Each row of a before or after table is a point. The points were changed in one or more steps. Then noise was added and the rows were shuffled. The steps act on columns, c1 being the first. Name the steps. A step turns or swaps two columns, mirrors them in a line or flattens them onto one, adds a multiple of one to another, or multiplies or shifts one. Angles are multiples of 10 degrees, from the lower column toward the higher: turns from -170 to 170, lines from 10 to 170 but not 90. Use the fewest steps. Two steps may share a column if one is a turn and the other turns, adds or multiplies; they go together, in the order done. Otherwise the lowest column goes first.

Before (8 x 3)
[[  1  14  36]
 [  2  69 -38]
 [-12 -32  35]
 [-42  66  29]
 [ 60  -9   7]
 [-50 -29 -36]
 [-33   5 -14]
 [ 15  66  -5]]
After (8 x 3)
[[ 67 -14   0]
 [ 59 -32 -26]
 [-36   8  22]
 [-50 -32 -23]
 [ 18  56   1]
 [ 35 -75  22]
 [ 12  -6  24]
 [-13 -35  -7]]
Steps: mirror c1 and c2 in the line at 30 degrees; multiply c3 by 0.7

Before (8 x 6)
[[ 16 -29  38  -5 103  -5]
 [  0  41  13   8  -6 -38]
 [ 13 -18  -4   9 -57 -22]
 [ -8  -5 -29 -42 -35 -27]
 [ 49 -22 -30 -78 -72 -21]
 [ -1 -41 -18  -4  15 -36]
 [-10 -38   7 -49 -72 -13]
 [ -3  47  -2  14 -20  53]]
After (8 x 6)
[[-22  17  -7 -12  57  16]
 [ 47  -1  19  49  22 -20]
 [-24  53  52 -67  72 -27]
 [-30  15 -32 -11 -98 -21]
 [-44   0  11 -30 -16  24]
 [-41 -10   9 -39  72 -29]
 [ 40   0 -30 -27   5  16]
 [ -2 -11  29 -48  36   0]]
Steps: swap c1 and c2; turn c4 and c6 by -50 degrees; turn c3 and c6 by -150 degrees; multiply c5 by -1

Before (13 x 9)
[[ 18  21  12  11  22  38  10 -17  71]
 [ 10  25   2 -34 -91 -72 -53 -51  -5]
 [-13 -60 -58   6  35 -11  17 -22 -18]
 [  1  19 -39  31   9  11 -25 -10 -36]
 [-43  36  22  83  -6  71  -2 -23  39]
 [ 49   2 -51  39 -34  37 -13 -10   6]
 [-60  28 -23   2  16  29  11  29 -11]
 [-73  -4 -63 -25 -57 -11   0  42  31]
 [ 20   1   7 -71   3  17  27   8   0]
 [ 41  27 -70  -2 -67 -43  34  45  25]
 [ 69   7 -36   7 -27  21   2 -55 -16]
 [ 22 -31 -25 -15  -6 -33 -66  34  26]
 [ 51 -22   6  -6 -46 -22 -15  26  -7]]
After (13 x 9)
[[-37  24  28 -59 -56 -68 -31 -31  77]
 [ 43  -8 -95 -24   3 -11  15 -32  68]
 [ 20  13  -8  14 -27  14 -32 -34 -27]
 [ 12 -61 -19  14   1  -7  12 -59 -35]
 [ 86  24  16  16  -9 -37  34 -27  72]
 [-13  25  31  19  76  39   7   0  17]
 [-39  33 -28  77  28  69 -39  -2  24]
 [ 13  29 -67   7   0  31  12  -2 -16]
 [ 50 -35   1 -46  13 -33 -50  -1  21]
 [ 45   2  29  28 -14  29 -32 -47  34]
 [  5   9  71  12 -23  16   0 -62  14]
 [ 40 -20  45 -13 -33 -27 -12  22  33]
 [  3   0  15 -42  -1  16  57  14  -3]]
Steps: turn c3 and c8 by 50 degrees; turn c1 and c3 by 70 degrees; turn c4 and c7 by -30 degrees; turn c5 and c9 by -60 degrees

Before (11 x 14)
[[ 13 -16   9 -20  21 -12 -38 -48  -5  -4 -33   7  27  28]
 [ 18  -3  12   3  11  -1 -35   9   2  22  31   0  24  22]
 [  2  30   5 -18  23   1  16 -36  30 -31  17 -36 -28 -16]
 [ -9  31 -25  31  28   1  -6  -8 -28 -33  36 -27  20   8]
 [  2  29 -16 -14   7  -5  15 -16  36  -6 -24  35  30  45]
 [ -4  -7 -45  -9  25  34  29  21   5  -9  20  28   3   2]
 [-10 -31  -2  19  37 -22   6  -3  10   6  33   2 -12  54]
 [-34   7  15 -15  11  20 -41  14  -2  17 -23 -13 -14 -13]
 [ 22 -24  21  15 -17 -18 -14  14  44  12  -7  -3  27  -8]
 [ 19  -3   2  18  39 -22  27  13   8   8 -29  23  25  -5]
 [ 17 -11 -48  -2 -18 -24 -15  11  -7  -9  -6  30  -8  -2]]
After (11 x 14)
[[ 17   3  19   4  -9  -2 -46   9 -30  24  32   6  23  22]
 [  2  -5   7 -13 -23  27   6 -15  60 -14 -24 -27  31  44]
 [ 18  21   9  18 -45   6  17  13   0   7 -28   0  20  -5]
 [ 14  17   9 -20 -22 -10 -48 -47 -26  -3 -33   4  23  28]
 [ 21  24  70  15  17 -15 -23  14 -33  10  -7  -5  20  -8]
 [-10  31   7  18 -32 -21  -4  -3  10  11  32  17 -20  55]
 [-33 -21  19 -16  -4   0 -52  13 -40  22 -23  17  -8 -13]
 [-10 -11 -61  32 -11  30 -15  -7  51 -21  36  37  24   8]
 [ 17  26 -78  -2   1  -2 -26  12 122 -17  -5 -36 -15  -2]
 [  3 -11  33 -16  -2  28   6 -36   2 -16  18  42 -24 -16]
 [ -4 -29 -63 -10 -36 -18  19  19 119 -12  20 -12  11   1]]
Steps: turn c2 and c6 by 110 degrees; add -0.3 times c2 to c13; multiply c3 by 3; turn c3 and c9 by -60 degrees; turn c5 and c12 by 150 degrees; add 0.3 times c12 to c10; shift c7 by -10

Before (13 x 20)
[[-23  33  10  31  17   6   4   5  15   8 -33  40  32   3  -9  17  24 -23
   14 -30]
 [-41  41  11   4 -26 -56  35 -34  -6  17 -81  97 -24 -41  -7 -70 -54   7
  -17 -19]
 [ -7 -51 -53 -31  54  24 -48   1  -3  -9 -21 -16  14  82 -34  -3  19 -43
  -20  25]
 [-13   8   7  42 -12  43  -9  15 -41  34 -63  -3 -15   2  12 -12   8 -69
   11 -12]
 [ 35 -35  55 -44 -29 -12  54 -20  -3 -34  10  72 -32  -2  27 -64 -72  12
  -59 -38]
 [ 58 -84 -25 -43  23 -16 -20  35 -49 -21  20  -4  40   5 -51 -41 -12  25
  -56  27]
 [ 27  -5  31 -12  -8  -1 -46   3 -39 -37 -27  32  22  -6  -4 -24 -82   0
   -6 -39]
 [-27 -11 -20  15  23  31 -23  26 -21 -13 -18 -17 -32   5 -28  68  -4 -49
   43  16]
 [  6 -33 -22 -25  58  37 -39  39 -14 -55 -20 -24 -20  19 -46 -10  53 -69
   29  -8]
 [ 38 -58  -9 -28   4 -38 -62   1 -58  21  65 -22   7  53 -24 -37  10 -17
   13 -10]
 [-23  -6  -3  13 -43  31 -13  17 -45 -18 -36 -42   9  46 -58  22  14 -45
   44 -29]
 [-45  22  14  16  15 -16 -39  52 -21  35 -53   2 -19  25 -44  30   6 -30
  -14 -50]
 [-23  49  30 -29   7 -19  37  32   0   9 -40  35   0   1  21 -56 -61  17
   -2 -10]]
After (13 x 20)
[[  40   88   57  -41  -41   19  -36  -14   -5  -35  -75    4   -3  -39
   -20  -65  -69  -43  -59   12]
 [ -27  -23    0    5  -73  -42   44   20  -40  -14   47   25  -13  -21
    40   22   11  -27   44  -43]
 [ -30   81  -24   15   32  -36   23   27  -24   -9   10   16   11   12
    18   68   -3   18   49  -49]
 [  26  -49   34  -10  -11   -7   20   -2  -41  -37  -29   36  -22   39
    -1  -25  -77  -37   -4    5]
 [  52  -68  -28  -46   36    2   13   36  -48  -31    2  -20 -110   10
    61  -39   -7   24  -58   29]
 [ -15  -87   10   31   30  -13    1   -3   19    6  -28   38   -3   -6
     7   13   18  -27   11  -24]
 [  41    6   -5  -27    6   25   85   -3  -58   18    9  -69  -67   14
    35  -33   15   -9   16  -19]
 [  -9   38    7   42  -16  -37    4   15  -36   33   13   65   22    1
   -21  -10    9  -12   14  -71]
 [   4   52  -17  -22   86  -53   40   43  -14  -49   23   14   -3   15
    30   -9   47   -8   31  -71]
 [ -25  -18   24  -28    0   21  -14   33    5    7  -24   50   46  -28
   -18  -56  -50  -14   -2   20]
 [ -42   43   10    1  -45   50  -60  -39   -7   21  -82  103   54    0
    23  -67  -54  -16  -21    7]
 [  -4  -16  -51  -32   90  -24   96    1   -3   -1   20   17  -53  -18
    28    1   10   23  -19  -42]
 [ -41   41   18   13   35   -4   49   50  -19   34    9   51   34   14
    49   24    4  -49  -14  -32]]
Steps: multiply c13 by 2.5; turn c2 and c13 by 110 degrees; multiply c5 by 1.6; turn c6 and c15 by -160 degrees; turn c7 and c14 by -130 degrees; mirror c11 and c12 in the line at 130 degrees; swap c18 and c20

Before (10 x 32)
[[ 31  10  36   7 -42 -53  49  21 -32 -21 -39  27  -7 -12  17  10  17 -34
  -30  26  30   8   1  26  13  84  33  -1 -29  -9  19  79]
 [  3 -10  21  11 -74 -98  56 -16 -40  -2 -10   8   4 -15  20  23 -28 -49
   -5   8   4 -24 -42  58  45  57   3 -33 -27  -2 -32  31]
 [ 25   7  46  -9 -62 -87 -15 -12 -88 -29 -41   3 -14 -36  44 -38 -26 -18
    1  12 -14 -17  -6  -3  -1  39   5  -7 -12 -14 -19  46]
 [  7  88   0   9  21  61   2 -38  70 -19 -83  88  11 -14  19 -80  -7  -1
   29 -35  -4  -7  15  -3   7  -6 -31 -91  48   9 -12 -64]
 [ 42   9  33   9  -5 -47  41 -26 -65 -53  -3  11 -14  16  -2  -9 -16 -69
  -35  32  19 -50 -14  34  14  70  22 -51  13  -9 -43  25]
 [ 29  -7 -21  13 -67 -60  24 -31 -97  -6  -7  10 -18 -28   3 -13   6 -52
  -43  19  25  22 -30  33  19  47  57 -51 -20 -25 -17  16]
 [ -1  12 -44 -29  64  24   5  25 -34  27  30  29 -14 -15   9 -12   6  65
  -31 -37  10 -42 -24 -29   1  -8 -49  26 -12  58  18   4]
 [-12 -79  -8 -64  67  24  32   2 -14   3   2  34 -20 -33  32  10  13  57
  -65  -9  11 -44 -42 -39   0 -71   0  12 -10  54   7  13]
 [-18  13 -13  32  29  98 -11 -39  34  -3 -85  49   4   1 -10 -45  12   0
   24  23   4  -8  -7   1  12   4 -76 -22  65  18  -3 -44]
 [ 10 -56 -98 -35  73  20  24 -11  23 -34  -3   4   4 -36   7 -20   9  66
  -44 -39  22 -50 -18 -68  38 -45 -23  38  27  74  11  19]]
After (10 x 32)
[[ 24 -37  46  -9  25 -87 -13 -13 -88 -43 -18   2 -13 -38 -38   7 -28 -20
    5 -24 -25 -15  -7  -1  -6  35   8  -5  32 -20 -17  46]
 [  7 -81  -4  10  15  63   4 -37  69 -29 -31  89  10 -10 -35  89  -5   0
   31  18   7  -9  12  -2   5  -1 -29 -91 -36   9 -14 -65]
 [-14 -48 -13  30 -36 101 -12 -41  36  -4 -40  50   0   0 -12  15  10  -3
   25   4  -7  -9  -6   0  11  -1 -81 -21 -67  20   1 -44]
 [ 46 -12  32  10 -19 -48  37 -25 -59 -86  -1  15 -13  18  -1   3 -15 -65
  -37 -12 -70 -47 -12  33  14  18  21 -51 -18  -8 -43  28]
 [  3  23  26  13  46 -95  56 -18 -37  -3  -5   7   5 -14  -7  -8 -28 -52
   -5 -20 -54 -22 -42  58  45  21   1 -36  29  -1 -31  27]
 [-11  10  -7 -64 -37  23  29   5 -19  11  -1  38 -23 -30 -29 -81  17  55
  -64  23  59 -43 -45 -43   0 -46  -6   7  14  53   3  11]
 [ 33 -13 -22  17  28 -65  25 -32 -94 -12   0  11 -17 -24  -1 -11   4 -56
  -42 -24 -47  21 -31  34  15   2  57 -51  17 -23 -13  15]
 [ -5  -8 -39 -28  -7  23   5  24 -33  46  11  30 -13 -15  -9   8   9  63
  -26  30   5 -44 -24 -31   5  -9 -46  23  12  61  19   4]
 [ 14 -21 -99 -37 -17  20  26 -10  24 -51  -2   1   4 -35 -14 -55   8  65
  -43  35  29 -49 -16 -72  41 -44 -29  35 -22  75  10  17]
 [ 33  12  38   7   9 -52  47  18 -34 -32 -16  30 -11 -14  -7   8  20 -36
  -28 -20 -93   7   2  26  11  18  30   3  34  -8  15  83]]
Steps: swap c2 and c16; turn c5 and c20 by 130 degrees; multiply c20 by 0.4; multiply c10 by 1.6; multiply c11 by 0.4; turn c15 and c29 by 160 degrees; mirror c21 and c26 in the line at 120 degrees
